Rows are points. The last column is the point's height on a tilted bowl or saddle (a function of degree 2), plus a little noise. Along how many of its main directions does it bend up, bend down or stay straight?

Points (12 x 3):
[[ 10  13 -18]
 [ 15  18 -19]
 [-28 -15 -35]
 [  8  24 -16]
 [-13 -26 -27]
 [ 34   7 -31]
 [  1  26 -16]
 [-37  26 -34]
 [-18   3 -25]
 [ 15 -35 -25]
 [-23  -4 -30]
 [ 60  19 -60]]
Directions: 0 up, 1 down, 1 straight

Points, 18 rows:
[[  5   0 -21 -12]
 [-22  14  15  -9]
 [ 19  23 -14  -4]
 [ -7  21  11 -11]
 [  2  17  -7 -14]
 [-16  21 -23  -8]
 [-11 -24  43  15]
 [ 30  21 -27   9]
 [ 23 -12  -1  -5]
 [ 36  40  11  13]
 [-26 -40  40  28]
 [ 38  16   5   3]
 [ 19  -4  -5 -10]
 [ 60  28 -44  60]
 [ 24  52 -30  30]
 [-41  49   2  25]
 [-38  -4 -23  -9]
 [-13  10  -7 -16]]
Directions: 3 up, 0 down, 0 straight

Points (15 x 4):
[[  8 -41  22  23]
 [-20  39 -17  34]
 [ 24  24   9  11]
 [ -5   1   1   1]
 [-12  11  -1   6]
 [ 16   7  25   5]
 [-60  13   2  60]
 [  3   9  11   2]
 [ 16 -13  31   9]
 [ 25   8  17   6]
 [  1   0   0   0]
 [ 13 -26  15   9]
 [ 24  -2  -9   4]
 [ 19  24  13   9]
 [  6 -11  27   6]]
Directions: 3 up, 0 down, 0 straight

Points (24 x 5):
[[ 14   2  29  14 -12]
 [-36 -11  36 -23  32]
 [ 49  14  10 -22  39]
 [ 11  10   4  -4  -3]
 [ 16  -4   2   4   4]
 [-44  27 -11  -9   0]
 [  5  -5  60  31 -60]
 [ -6   7   1 -15  -7]
 [ 34  -8  -5  52  36]
 [ 52  10  22  11  34]
 [ 48  30  18   2  38]
 [ 10 -16  26  13  -5]
 [ 13   6   1 -11  -2]
 [ 33   6   9 -21  15]
 [-21   6   3  58  14]
 [ 31  29   4  14  13]
 [  1  17   9  -5  -8]
 [ 17  -9  -4 -44 -13]
 [ -5  16 -12   5  -4]
 [ 24   4 -13   4  10]
 [ 33 -10  28  10   5]
 [ 10 -13 -18 -12  -3]
 [ -1 -33 -14  14  32]
 [ -1 -18 -12  13  19]]
Directions: 2 up, 1 down, 1 straight

Points (42 x 7):
[[  4  10 -10 -25 -29  -9 -10]
 [-32  -4 -38 -41 -45  20 -46]
 [-42   8 -50 -11  19 -18 -22]
 [  2  -1  -2   8  20 -26   0]
 [  7   5 -14 -14  16  58 -21]
 [ 29  -3  -7  36  34  10 -24]
 [-22 -27  16 -13  -3  -7 -10]
 [ -5   8  19 -28  -9 -13 -11]
 [ 34   7   6  17  -8 -23 -13]
 [  4  -1  23  20  40 -12 -17]
 [-17  21  -1  -7   7 -15  -2]
 [-16  -1   7 -10 -13   3  -3]
 [ 10   4  22   4 -12  14  -8]
 [ -8  17  47  19   0 -59 -50]
 [-45  27  29 -33  18 -15 -41]
 [  4   4 -21 -11 -16  14  -1]
 [  8 -16 -20  20  25 -56 -21]
 [-16 -20 -20  12   6  18  -5]
 [ -7  38  38 -15   5   0 -25]
 [  4 -24  16 -13  11   6  -6]
 [ 31  -5   2   2  42 -19 -11]
 [ 28  -5  29  18 -16 -17 -23]
 [-12  15  19  -5 -19   9  -8]
 [ -1  31 -36  12 -21  -5  -6]
 [  0  30  17  29  36  48 -40]
 [ 22 -47 -33   3  10 -12 -24]
 [  1   7   3 -17 -22 -11  -5]
 [ 14  -1 -25  -1  -7 -28  -3]
 [ 12  51  -7 -24  22  -9 -18]
 [  8   9  -2   2  26  18  -2]
 [ -8 -12   0  20 -38  17 -18]
 [-12  22  40  -3 -20  23 -25]
 [ -2   7  18 -22  -8   5  -7]
 [-22   4   9  -2   5 -13  -3]
 [ 22  33 -44 -42  19  -5 -28]
 [ -9 -13  -2   6  32  -4  -1]
 [-17   7  -1 -13 -43  -7 -17]
 [  5 -10 -21  44   3  -2 -18]
 [ -5   1 -20   0 -18 -31  -6]
 [  2  14  30 -60 -44   9 -60]
 [  2 -11 -16  21 -29 -38 -20]
 [  3  14   1  -3 -11   2   2]]
Directions: 0 up, 6 down, 0 straight

Points, 71 rows:
[[ 11   5  20   2  41 -12   4 -16  -9]
 [-14 -22 -33 -25 -14  -6  35  -5  11]
 [ 12 -20 -21   0  -3  40  16 -16  27]
 [ 14 -23   7  24   2  17  14   4  12]
 [ 29  10 -18 -32  20   2  22  -1 -17]
 [  5 -31  13  12 -39  14  10  14  26]
 [ 12 -10  -6  16  -1  -4   0 -25 -10]
 [  2  -1   9  -9  39 -32  -7 -30 -26]
 [ 35 -18 -36  34  -3 -25  10   1 -32]
 [ 10  31  35 -33 -19 -20   1  21  -9]
 [-16 -11  36   2  32  13  22 -14   3]
 [-13  23   4  21 -14 -11 -31  -4 -12]
 [ 11   8 -38  -6  28 -22 -49  13  21]
 [ 32  17  29   8  13  15  -6   1   6]
 [-32  28   8  22  24   5  15   1  -3]
 [ 36   3  22 -24 -12  19 -28 -25 -12]
 [ -5 -53   7  12 -10  40  21  10  31]
 [ 23  -4 -39 -28  25  12   5   8  -7]
 [-20 -11 -11  21 -10  20  22  -3  25]
 [  5  15  18  12  -1  21   3  -6   7]
 [-20 -36 -31 -16  22   5  -2  10 -19]
 [-27   2  21 -14  12  -7  -6  32  -4]
 [-17   6  31  -6 -10  -6 -55  34 -36]
 [  3  -6  32  -5   4  31  -2  -2   7]
 [ -8 -15 -39  35  26  -4   7  -5 -24]
 [ 20  10 -25  10 -27  -6   1  -2   2]
 [ -7 -15  13  -2   9   5  13 -21  -8]
 [-22   0  14 -19  37   5 -26  34  -7]
 [ -1  -4  -1 -30   0 -37  24  12  -6]
 [  5 -17  11 -16  14 -27  23  12 -17]
 [ 11   1 -20 -11  24 -41 -47   4   9]
 [ 10   4   0 -36 -22   7   7 -11  -7]
 [ 23  20   8  -4   7   3  -1 -13 -14]
 [-47 -13  13   4  -2  10 -23 -23 -12]
 [ -4 -14   1  -2  -3  12 -16  17  -7]
 [-14 -13  10  -3  -2  -8  28 -26 -11]
 [-24   1  26  21  27   1  -6   6  -2]
 [ 60  -4 -13  -2  17  13  -2 -14  -1]
 [ 18   3  19  24 -22   5  -4  27  -6]
 [-15   4  -3  30   9 -21  -7  16 -13]
 [ -2  12  22  19   4  15  35 -39   7]
 [ -4  -5  12  -3 -10 -15 -12   3 -13]
 [ -9 -15  -6  -7   3  21   3 -15  -1]
 [ 13   6  42  30 -15  35  -4  -8  40]
 [-10 -16 -36  24 -35 -21  15 -15  18]
 [-10  -8 -17 -15 -20 -20  20  43  13]
 [ -7 -52  12 -19 -19  -7  -2   0 -10]
 [  7  23   2  11  19 -33  33 -27 -50]
 [ -3  11 -31  10  -6  18   8  46  16]
 [  1 -13   4  24  -4  34   7  -9  31]
 [-13  10 -25  -5 -20   5  20   2  23]
 [ 14  -1   9 -20 -18 -10 -20   3 -19]
 [-10 -10  31  12  -6 -15   6  -6  -3]
 [  6   8   3  13  30  -9   5  -3 -15]
 [ 45   9  -6  20  54  18  32  19 -12]
 [-31  -1 -32  -8  -7 -20 -52  16  13]
 [-10  -2   9 -26 -32  -1  -8   9  -6]
 [-44   8 -10  18  -2   6  -2  -7   3]
 [ -7  13 -11  12 -37  18  44   4  60]
 [-23   3 -18 -28  -8  33   2  22   7]
 [ 31 -13   9  26 -12 -11   5 -30  -9]
 [-28 -42  10  -9   4 -27   8 -45 -36]
 [ 16 -29  14  40  18 -18   4 -37 -14]
 [-12  16   1  11  -2  23 -23  17  -2]
 [  2  -7 -13  20   4  22  38  -7  10]
 [ 16  10 -27  45   6 -17 -36  -6  -1]
 [ 25  -4  45  13   3   5 -31  17  -2]
 [  3   3  25 -12  -2  16  19  -3   6]
 [ 49 -18  -8 -19   7  -2 -36 -10   2]
 [-15 -21  32  45 -21  13 -15  -4  29]
 [  2 -17 -36 -22   0  26 -15 -17   8]]
Directions: 3 up, 3 down, 2 straight
